Each wall is flat, endless, passes through zero and stands at right angles to its row. A trip goes straight from one point to another. List the walls that it crosses, first one first.
In the rows, zero is written as 128.

Walls:
(1): [110 163 130]
(2): [178 121 152]
(3): [169 117 104]
(4): [114 141 115]
(5): [36 88 92]
(6): [115 134 220]
(7): [133 141 183]
Trips:
[167 130  79] to [178 202 118] => 1, 7
[ 89  83 112] to [168 101 173] => 4, 6, 2, 7, 3, 5
[165 140 164] to [ 83 111 195] => 3, 1, 5, 2
[ 96 146 150] to [ 70 146 141] => none
[187 176 161] to [162 114 157] => 1

Walls:
(1): [128 124 179 120 117 117 151 150 117 162 150]
(2): [182  94  93 150 211  59  99 107 124  59 114]
(3): [158  82 117  89  93 128  71  80 164 135 148]
(4): [146 194 153 111 212  40 146 154  93 113 125]
(5): [182 118 151 136 143  89 165 133 210 163 133]
(6): [ 68 113 135 145 148 161 113 178 190 125 104]
(7): [ 65 137 100 145 142 108 116 124 120  59 108]
(8): [135  85  54 122 135 162 162 194 134  92  66]
(9): [115 166 164 165 115 108 154  15 130 127 180]
Trips:
[171 141 142  23  82 142 100  98 126 164 117] to [185 152 151 112  78  74 156 104 174  24 151] => 9, 4, 2, 1, 7
[103  80 142 140 108 173 207 118 125  90 101] to [114  96 134 135  33  73 136  96 112 156 159] => 6, 3, 7, 8, 5
[ 56 126  98  84  73 155 114  88 162  86 125] to [117 114 100 135 107 169  85  83 169 153 143] => 8, 7

Walls:
(1): [118  79  64 202 143 120 133 169  91  99 167 107 108 150 174  78  49  63
 100 137 140 148 138 177]
(2): [ 95 111 101 141 151  91 185 171 133 111  80 139 168 120 133  86 152 113
  83 112 142  86 128  85]
(3): [164 154 124 131 132 151  69  96 128  91 152 160 158  88  94  78 163 130
 135 152  67 180 208 162]
(4): [ 89  71 102 150 152 176 110  86 132 115 108 184  65 156  91 140  79 196
 175 135 167  82  64 104]
(5): [ 96 187 191 102 160 104 107 120 144 101  83  84 106 138 145  53 233 146
 140 169  67  34 178  90]
(6): [114 141 116  82 130 178 142 120 166 134  46  66 182 166 162 114 118 173
 128  86 133  89 122  70]
(7): [123 127 144 136 162 124 167 123 181 148  93  65 117 136 150 123 131 155
  92 125 137 192 140 173]
(8): [134  97 135 194  92  52  76  95 140 154 155  66  89 109  84 130 145 115
 140 149 125 140 120 143]
(9): [ 99  96 116 110 168 104 132 173 129 112 135 131  99  96 120 164 187 136
 111 112 126 147  81  85]
(10): [200 157 148 111 106  89 157 108  78  69  85 132  75 110 148 143 157 109
 181 155  58  88 168 144]
(11): [102 128 148 150 118 157 138 153 122  97 114  51 119 172 123 162 133 113
 116 171 123 119 193 164]
Trips:
[ 15 191  67 142 109  52 137 206 160 195 192 208  97 153 166  88 134  89
 168 145 112 125  67  77] to [157 121 132 179  84 154 150 169 138  85 118 163 171  99  79 122  93 118
 143 137 133 123  39 138] => 5, 8, 9
[104 145 115 121  62 184 156 182 162  73 198 138 137 124 121  82  68  47
 169 161 128 102 115 172] to [100 155 116 153 148 119 161 129  80 111 175 176 139 112 113 201 215  82
 229  97 121 137 114 135] => 10, 9, 11, 1
[125 128 142 138 122 120  60 122  60  90 119 143 122 167 143  85 143 136
 184  83 166  92 107 122] to [ 70 124 148 101 165 156 111  88  56 115 112 102 100 117 173 164 114 192
 105 175 152 147 149  92] => 8, 1, 9, 11, 7, 10

Walls:
(1): [178 149 169  95 126 249 143 149 162  92  75 114  93  96 124 177 149 123
 174 173 122 101 162 175 125 121 114 166 144  86 156 119 100 213  85 160
 128 221  53 139 149 133 152 125 159 133 108 103]
(2): [166 168 137  75 121 121 115 153 128  79 135 134 120  97 174 129 112 131
  98 149 109 134 125 111  79  93 104 125  83  88 149 160 120 134  84 163
  70  92 127  77 113 138 104  96 177 110 157  90]
(3): [199 127  90 106 148 188 155  75 158  55 148 156 133  58 109 128 141 106
 165 198 103 139 136 149  79 134 191 145 180 170 124 137 151  78 120 132
  78  75  56 111 144 139 162 131 169  97  89 161]
(4): [119 134 144 149 114 104 183  92 162 117  98 124 145 197 142  85 122  63
 132 120 175 148 111 141 124 139 120 156  64 149  87 111 138 154 181 126
 131 116  91 161 174 164 129 159 193 105 111  54]
(5): [143  75 102 128 145 157 162 108 140 180 109 134 107 161 151 123 129 138
 129 126 143 141 119 154  75 213 184  96 153 146 137 179 152 155 121 147
 167 116 122 143 144 101 133 180 205 106 175 161]
(6): [157 163 188 172 113 154 168 152 136  99 102  69 111  91  84  36 123  65
 115 135  85 119 155 124 120  43 136 121 191 125  96  99  81 158 139  38
 148 142 101 115 108 186  73 173  95 125 139 117]
(7): [103 117 178 127  53 144 160 121 171 135 187 103  88 115 130 122 159  94
 115 143 221 146 101  50 173 127 118 156 109 152 154 171 140 125 143 152
 158 105 179 100 161 128 154 130 170  69 174 130]
Trips:
[124 152 115 122 124 164  68 144 157 148 158  68 136  94 159 103 143 164
  84  92 130 139 120 142 111 118  70 130  88  79  93  78 152 113 146 131
 109 152 167 154 121 167 143  77 161  93 133 179] to [105 155 127 198 138 154  90 115  99 150 152 188 128 163  68 133 107 145
  93 153  95 192 126 188 135 158 107 141 123 193 150 110 149  59  91 142
 108 119  89 128 135 145 115 167 106 111 147 100] => 7, 2, 3, 4, 5
[114 113 126  89 151 121 183  71  99 121  75 177 177  99 122 115 173 220
 139 143 131 158 171 202 108 165  99 165 110  74  83 115 120 137 130  93
 166 170 147 133 135  89 134 140  99 104 152  34] to [ 75 170 125  76  93 140  65 123  63 150  61 137 164 166 150 133 133 152
 133 122 142 135 148  90 141 141 106 111 114 157 198 149 171  89 103 143
 109 109  83  83 180 159 138  36 167 107 175  97] => 2, 5, 7, 1, 4
[139 142 166 105 179 115 140 149 127 217 118  77  33 134 115 123 133 105
 148 183 155 107  85 115 125  89  66 106 113  80 157  85 104 107 139 130
  79 141 129 143 151 127 182 154 190 115  71 125] to [181 150  77 158 122 118 129 108 115 123 177 103 138  40  81 158 157 104
 203 107 128 122 118 209 149  91  95 131 122 160 173 162 101 157 138 117
 126 138 160 103 125 192  45 181  96 119  88  89] => 3, 7, 4, 2
[138 103 106 161 142 145 153 136  98 106 153 139 108 131 155 105 149 119
 117 136 154 126 144 180  84 136  95 126 118 149 109 156 226  47 139  98
 105 211 154 165 135 145  93 156 161 154 140 143] to [140 105  71 107 120 187  84 111 137 173  85 120  75 120 100 119  83 100
  91 116 106 166 145  89 167 161 177  77  98 212 192  90 144  94 102 168
 129 145 180 124 167 146 177  97  94 100 159 146] => 7, 4

Walls:
(1): [115 188  62 134 114 150 118 173 162 154 134 138 183 160 175 184 109 113
 173 142  88  90 117 125  94 169 116  74 143 111 139 107  93 139  93 122
 112  46 194 152 154 117 141 150 149 149 140 159]
(2): [123 132  53 128 159 140 159 108 119 158  99 165 147 118 149 146 105 107
  80 118  94  70 142  88 171 128  88 135  91 138 138 125 180 111 154  82
  59  91 128 155  76 140  22 133 131 164  75 140]
(3): [108 146  55 124  68 133 144 133 130 101 165 105 135 148 189 138 162  89
 113 173 174  76  77 139 180 106 177 134 118 150 126  95 123 121 102 118
 153 108 107 168 118 190 167 168 194 118 172 121]
(4): [146 114 104 198  75 124 162 166 115 150  73  98 216 131 129  95 134  50
  95 122 122 168 127 124  44 132 117 114 102 133 174 129 100  82 120 139
 146 108 143 140 166 117 179 183 140 111  98 161]
(5): [ 75 215 128 103 153 109 127 137 125  81 182 151  80 120 112 103  93 166
 140 110 152 120 127 114  87 174 134  98 126  98 131 164 145 141 161 172
 138 146 133 127 156 130 188 136 136 117 127  90]
(6): [156 146 186 121  97 158 111 135 152 111  99 105  81  82  85 126 146 120
 104 164 151  54 147  85 144 159 112  92  75  84 127 134 153  94 173 124
 155 192  73  95 164 165 142 123 109 111 168 101]
(7): [ 97 124 171 118 106 147 122 165 104 109 160 113 142 164 111 138 168 100
 153  92 200 120 124 166 176 165 146 109 143 123 178 159 110 136  99 200
 162 141 143  70 115 186 141 155 164  91 160 140]
(8): [107  97 149  86 155 177 110 133 136 137  65 139 158  94 162 130 122 164
 118 131 144 149 213 146 116 146 161 174 121 122 117  95 155 109 158 130
 108 116 175 137  96 191 183 123 115 117 124 160]
Trips:
[172 110 136 162 153 193 148 192 136 113 111 160 142  90  85 138  79 120
 103 149 134 163  72 155 116 100  89 152 110  91 106 127 131 135 139  95
 161 139 142 166 175 178 178  92  59 146 121 180] to [134 149 153 116 132 148 193 110 177 165 110  74 170  88 122 119 177 157
 112 149 117 170 146  99  80 137 164 116 120 125 115  91 171 168 189 117
 140 115 123 180  92 134 105 111 198 160  86 137] => 2, 6
[118 139 117 171 155  85 191 152 162 112 105  88  99 128  96 210 125 164
 104 113 140 126  94 147 160 185 193 119  90 113 129 156 123  93 103 110
 151 115 145 110 110 152 108 119 113 209 116 125] to [139 172 110 153 131 118 109  55 133 102 149 149  94 138 145 138 127  76
 154 122 102 115 138  76 135 171 135 147 115 141 142 134 158 154  76 130
  86 164 148  94  97 144 144 118 134 155 172 182] => none
[105 171 148 163 149 204 111 104 186 128  95 146 178 119  91 148 151 100
 101 162 103 129 171 164 105 138  80 172 143  85 127 168  98 194  74 175
 117 134 123 138 119  96 153 106 154  80 125 160] to [ 85 125 182  80 160  97  82 101 148 147 100 146 135 144  83 109 118 129
  98 114 189 117 157 157 111 122 112 125 104  98 142 151 140 121 101 155
 172 144 176 111 155 118 146 118 188  96 166 110] => 5, 6, 1, 4
[111 101 120 148 161  65 145 122 170 150 134 135 143 142 125 154 115 142
  73 100 181 160 179 137 122 186 157 156 170 105 129 167 140 115 160 153
  72 112 113  98 149 163 109 190 152 174 158 141] to [ 95  82 103 116  42 150 110 143  47 147  90 168 104 114 173 168 103 139
 118 139 164 133 136 153 145  69 180  50 173  90  88 180 141 111 137 161
 122 120 151 191 158 154 114 140 174  84 112 122] => 3, 1, 2, 5
